Each row is a point. Before rounding, the points of a table are all equally far from one centre. They may lie mostly on one side of it. Write the centre, to within rounding.
In the rows, zero is written as 128.

Points (9 x 3):
[[190 115 163]
 [195 150 159]
 [196 178 125]
 [190 109 159]
 [181 146 183]
 [195 181 124]
 [193 174  92]
 [162  64  88]
 [182 118 177]]
Centre: [ 99 140 120]

Points:
[[143 168  50  55 110 151]
 [102  98 107 103  73  85]
 [101  83  60  80 137 186]
 [ 78 127 114  40 189 110]
 [ 81 169  58  89 141 181]
 [ 68 118  88  51 153 185]
 [109  96  81  42  94 170]
 [ 91 118  61  65 137  97]
 [ 91 137  63 103 135  80]
 [111 103  62  53 187 152]
 [ 78  99  75  64 160 107]]
Centre: [136 134 134 103 140 146]

Points (16 x 11):
[[ 29 107 141 172 109 165  70 151 189 147 157]
 [ 66 130 124 187 163  94  66 203 190 149 122]
 [ 79 109 136 162 133 165  29 154 187 105 151]
 [ 46 127 128 156 164 146  45 150 171  84  94]
 [ 53 112 148 170 158 150  52 142 213 137 124]
 [ 86 186 196 125  69 116  64 168 205 166  70]
 [ 90 128 172 180 149 106  48 205 189 182 135]
 [ 70 115 162 185 189 167  40 153 148 154 102]
 [ 78  99 175 171 128  99  67 177 172 118 129]
 [ 30 165 119 157 180  74  91 167 148 120 146]
 [ 59 140 139 156 108 115  37 170 170  85 131]
 [ 29 149  97 152 121 181  20 212 145 147 107]
 [ 75 138 139 141 161 117  51 120 161  80 164]
 [ 43 168 202 184 150 126  93 135 172 125 118]
 [ 94 119 143 152 114 128  56 117 130  82  93]
 [ 42 137 160 184 138 154  44 132 176 135 113]]
Centre: [102 166 134  96 140 164 115 177 149 156 121]

Points:
[[ 74 137 133 137  75 187  80 156 102 136 121 104  87  45]
 [ 94 131 140 146  13 186  71 193  78 111 113 161 125 111]
 [ 50 127 141  96  51 105 105 159  68 194 125 142 177 109]
 [ 31 146 180 172  70 115  94 203  66 129  72 153 121  86]
 [ 72 148 199 127  41 182  86 176 132 141  96  94 110  96]
 [ 23 116 132 155  95 173  44 151  71 106 149 135 145 125]
 [ 73 143 194 151  31 142 112 216  82 180 156  98 110 134]
 [ 35 140 214 198 105 109  99 180 132 133 153  98  88 108]
 [ 83 141 123  78  59 170  78 159 110 154 138 124  98 145]
 [104 168 166 168 106 113  53 220  80 146 192 100 111  65]
 [ 74 105 173 196  17 144  66 193  81 113 113 119 129 122]
 [ 99 105 163 145  54 184  73 201  51 161 122 140 126  67]
 [ 63 132 201 106  60 131  75 154  99 114  56 108 133  96]
 [ 55 116 165 149  48 161  99 215  79  96 101 154  88 127]
 [ 47 138 165  74  45 153 133 180  66 147 121 123 115  98]
 [ 91 124 129 201 112 185  48 198  91 181 130 164 131 114]
 [ 81 227 167 153  94 116 143 181  74 161  54 169 119 103]
 [ 80 167 165 106  45 128  75 138  73  89  69 112 144  67]
 [142  92 179 148  52 142  37 175  91 130 135 145 135 173]]
Centre: [114 150 158 157 108 134 130 159  98 118 137 131 158 118]

Points (30 x 24):
[[ 89 161 136 127 190 102 148 148 219 113 140 193 131 137  91 174 117 222
  154  62 105 127 144 172]
 [ 94 133 125 148 172  84 117 148 158 130 144 162 147 102  93 197 104 239
  155  73 145 145 107 152]
 [113  86 129 132 143  90 184 161 205 134 120 190 129 105 122 150 112 197
  142  85 143 147 115 197]
 [105 145 104 145 137 137 148 166 249 125 111 177 118 127  88 165 109 184
  143  65 151 141 152 180]
 [ 99 138 166 182 159  94 120 200 201 157 111 138 180 157 122 168 150 165
  182  54 155 166 153 192]
 [119 107 146 153 146 113  97 112 186 113 113 156 143  79 125 171 121 235
  153  73 161 104 144 155]
 [ 98 126 132 176 166 113 107 164 208 146 133 134 200 101 109 183  76 174
  135  99 113 107 131 211]
 [110 117  95 192 178  92 138 188 224 100 136 163 148  96 116 144 124 198
  144  72 189 143 105 192]
 [ 77 148 110 149 157 119 140 172 222  91 122 113 152 129 151 188 126 204
  128  61 124 115 159 161]
 [ 54  98 152 141 153  65 145 160 197 122 107 142 137 118  99 173 109 223
  127  83 118 138 129 189]
 [104 138 121 116 180 103 168 173 236 122 124 158 120 121 113 175 158 214
  148  90 127 110 131 186]
 [123 131 150 144 179 131 145 137 186 111 136 190 123  70 118 149 102 206
   88  59 163 134 128 198]
 [ 92 168 121 106 146 111 153 195 169  66 155 174 168 107 143 153 103 187
  123  63 113 111 126 174]
 [ 98 162 125 161 191 129 136 173 227 125 145 184 124 122 144 178 113 195
  136  98 132 113 136 153]
 [ 61 128 131 125 175  87 140 135 198 132  90 208 138 106 116 155  93 214
  167  74 154 103 182 156]
 [ 90 165 125 153 182 104 147 177 190 127 149 159 132  94  82 177 112 157
  108 120 108  82 128 220]
 [ 87 135 106 133 188  73 124 171 215 160 143 132 131  85 140 174 109 190
  125  86 127 115 136 154]
 [ 67 130 158 137 202  85 153 188 185 145 111 145 142 105 104 123  75 228
  135  46 136 109 151 202]
 [125  92 122 174 175 112 162 181 216  99 129 171 155 109 101 154  83 211
  138  52 146 137 180 194]
 [ 88 153 115 173 151  87 137 143 192 120 115 132 115 118 122 180 100 216
  185  71 124 101 173 165]
 [ 96 138 154 140 210 103  77 197 217 117 122 133 139 137 115 183  96 206
  151  77 128 140 191 178]
 [ 96 113 148 166 207  92 129 132 181 103 146 178 131  84 106 141  76 224
   87  94 142 135 114 181]
 [114 141 126 147 149  75  91 144 180 113  65 145 159  95 159 192  80 204
  112  68 154 140 127 161]
 [ 73 119 137 165 145  95 103 180 206 149 121 152 108 129  99 149 122 206
  165  84 114 104 148 173]
 [ 71 115 111 129 170 128 121 144 223  75  64 173 137 135 118 148  60 202
  149  37 135 142 115 125]
 [ 59  92 122 166 183 126 142 103 212 126 119 158 108  93 103 176 119 163
  118  51 130 142 170 162]
 [113 125 107 191 182 109 144 154 211 102 101 179 133 143 137 148 120 238
  113 101 172 121 151 178]
 [ 96 149  87 142 141 105 104 131 221 127 115 186 141 119 124 162 123 186
  148  63 121 110 140 206]
 [ 71 155 116 122 181  73  52 171 213  57  89 151 175 122  98 156  99 202
  134  51 139 119 162 178]
 [101  88 130 170 188 103 146 194 202 114 138 137  97 124 119 166  80 204
  148  54 131 141 159 142]]
Centre: [117 132 137 132 199 105 134 142 158  96  94 132 159 136  93 124 116 135
 146  91 154 127 136 158]

Points (30 x 24):
[[ 83 195 145 111 138  55 128 123  98 126 165 142  94 131 135 179 141 122
  119  72 121 146 126 136]
 [ 74 224 141 138 148  74 138 111 109 116 133 183  99 142 121 177 133 129
  109 119 117 135 153 161]
 [ 59 179 124 118 121  83 146 146 111 146 172 177 121 137 116 194 143 132
  133 116  94 137 136 122]
 [ 65 184  85 126 128  69 120 114 135 117 156 150 120 109 137 185 111 118
  128  96 138 130 100 129]
 [ 90 184  91 126 117  61 170 147 116 117 153 173 121 120 142 203 138 130
   95 103  98 137 178 139]
 [ 87 179 131 138 128  60 157 152  95 120 146 193  91 156 133 174 146 160
   89 137 136 148 150 160]
 [ 97 156 129 158 139  65 158 125 126 164 143 184 131 134 126 207 114 138
  120 118  87 125 140 165]
 [ 69 168  88 139 172  73 134 147  99 137 148 186 153 146 139 168 103 117
  165  99  89 155 157 112]
 [ 80 147  92 156 143  52 149 156 107  97 173 187 114 156 130 191 139 154
  113 109 130 147 144 114]
 [102 171 152 127 149  42 171 152 125 128 133 166  90 155 136 165  82  97
  121  98  97 129 113 141]
 [ 97 188 121 137 131  56 149 120  86 149 140 147  89 136  90 146 125 143
  112 115 104 145 122 182]
 [ 78 172 107 151 104  51 145 151 118 147 121 177  92 145 143 184 138 133
  135 134 136 143 170 147]
 [ 72 196 109 128 136  73 169 129 124 143 130 177 119 148 120 178 131 148
  135 111 122 157 159 176]
 [ 75 172 126 159 161  65 137 127 101 104 124 187 121 131 135 183 108 120
  133  69 122 184 132  97]
 [ 63 168 133 142 140  89 184 135 138 125 148 141  95 132 102 194 131 145
  114 108 125 166 144 150]
 [ 86 186 118 119 122  41 160 131 121 126 139 154 115 141 116 193 122 157
   94 115  89 148 147 125]
 [135 175 128 150 132  45 135 113 130 129 132 135  70 144 132 190 127 144
  138 138 142 130 189 134]
 [ 91 190  99 109 122  55 165 142 118 141 167 141 112 129 131 185 131 151
   93 101 133 104 155 130]
 [ 71 151 113 153 139  40 172 100 103 160 128 148 101 161 114 172 139 112
  143 114 108 145 162 114]
 [104 161 131 144 130  78 166 122 159 131 124 189 103 125 119 186 115 112
  121 137  75 143 129 174]
 [ 56 157 160 126 151  86 148 159 101 146 191 155 100 120 123 169 119 109
  115 113 106 163 139 146]
 [ 89 176  91 150 146  71 130 120 165 145 129 175  87 143 123 184 113 101
  125 113 100 132 171 114]
 [ 77 159 128 140 141  38 116 114  51 138 121 153  98 158 101 157 113 142
  130 115 105 139 186 125]
 [ 54 184 137 132 125  55 164 114  93 109 108 173 132 131 153 173 118 137
  141  91  97 135 117 148]
 [ 79 150 128 122 138  37 132  94  87 128 142 135  94 106 120 185 133 149
   76 106  94 122 149 139]
 [108 198 131 125 133  82 155  83 138 164 140 172 130 141 109 183 106 136
  115 107  94 132 154 149]
 [100 188 126 118 121  45 163 147 122 127 133 191 106 134 118 191 119 173
  108 131 121 112 138 138]
 [ 83 154 114 117 126  39 174 119 121 169 144 171  91 131 123 185 126 144
   99 102 116 148 163 123]
 [ 89 151 116 112 109   7 146 160 118 139 145 146 108 107 117 129 109 128
  123 119 105 127 179 142]
 [ 96 180 124 137 166  36 203 130 101 125 167 138  98 138 128 155 124 141
  140 133  95 124 171 152]]
Centre: [114 139 122 126 145  96 146 123 101 110 132 159 119 119 132 142 114 123
 125 123 126 130 153 127]

Points (28 x 24):
[[139 157 159 147 117 151  39 193 168  52 108  97 110 150 154 140  95  87
  144 214 160 127 165 206]
 [149 159 155  58 133 111  88  62 195 123  86 136 218 181 145 149  63  71
  174 201 134  91 168 228]
 [137  77 150  89 150 102  68 112 107  93 101  53 176 187 142 129 164 101
  197 198 153 151 110 191]
 [179 136 176  67 138 160  50 100 134  71 136 109 145 159  71 225  78  92
  132 207 172 183 146 173]
 [184  70 182 130 173  92 152  90 160  63 117  68 196 132 137 150  62 119
  124 171 193 160 115 186]
 [179  64 180  96 185  62  70 142 161 114 132 148 145 111  81 149 115 103
  154 206 154  72 133 229]
 [176 106 222  86 122  89  22 140 176  89 111 142  95 152  93 124 121  94
  158 219 176  85 169 163]
 [133  68 211  98 118 101 124 174 192 101 178 130 124 143 109 108 104 113
  131 224 165 133 144 172]
 [147 106 180 139 180 118 189 148 125  60 141 106 105 145 101 176 135  19
  169 194 172 123 155 158]
 [169 112 197  95 172  97 100 118 197  52 170 134 117 197 109 131 161  53
  156 160 147 177 131 232]
 [107 121 170  68 131 149  47 114 167 108 180 201 106 156 115 133 149  60
  131 209 156 162 150 158]
 [164 129 184  65 189 122 118 144 178  99 137 168 163 135  96 166 101  91
  154 205 146 189 190 242]
 [144  91 108 116 132  39  74 123 141  24 130 135 143 137 106 150  77 145
  164 243 151 137 181 232]
 [158  81 188 122 157  52  70 126 163  52 160 127 140 183 175  99 131 121
  139 177 173 187 139 195]
 [153 127 165  60 123 100  96  90 157 147 194  41 157 155 125 154 117  65
  151 240 166 130 123 127]
 [169  65 180 156 142 128 129  82 174 111 150 130 132 113 167 116 141  59
  153 226 129 115 103 208]
 [213 206 166 111 117 161  55 152  98 130 109 131 136 130 151 161 130  46
  190 160 168 134 156 230]
 [155 104 159  70 125 140  99 117 204  85 133  78 142 218  99 157 112  47
  128 220 192 134 130 178]
 [145 102 148  90  94  72 104 118 232  93 131 188 108 170  89  85  56  67
  154 186 177 165  76 170]
 [107  62 150  96 156  99  96  71 115  85 124 141 128 154 160 128 146  57
  205 217 134 172 111 199]
 [183 163 139  96 130 136  89  60 154  87 139 172 107 213 136 137 170  63
  221 214 196 124 137 199]
 [162 131  88  72 150 159 165 102 120  85 152  82 147 145 189 116  95  72
  186 238 180 142  94 207]
 [153  76 210  86 162 153  66 152 187  71 153 102 151 125 123  97  78  70
  122 169 136 165 187 173]
 [130 132 170 148 141 120  47  72 170  72 165 109 143 134 130 136  66  67
   98 208 170 162 148 234]
 [177 205 172  58 157  78  56 151 193  93 125 161  85 195 120 119 160  93
  173 213  88 124 204 195]
 [161  50 135 113 175  83  98 153 125 106 119 134  89 156 123 130 130 109
  177 234 183  53 125 190]
 [121  89 159  89 185 113  85  94 179  53 130 153 133  85 135 106  80  34
  194 158 159 160 119 229]
 [166  32 155  52 151  87  90 108 204 100  68 106 156 160 108 103 109  28
  152 163 164 117 137 162]]
Centre: [170 157 119  92 130 100 121  99 137  92 118 127 116 136 117 125 103 112
 141 141 123 120 143 154]
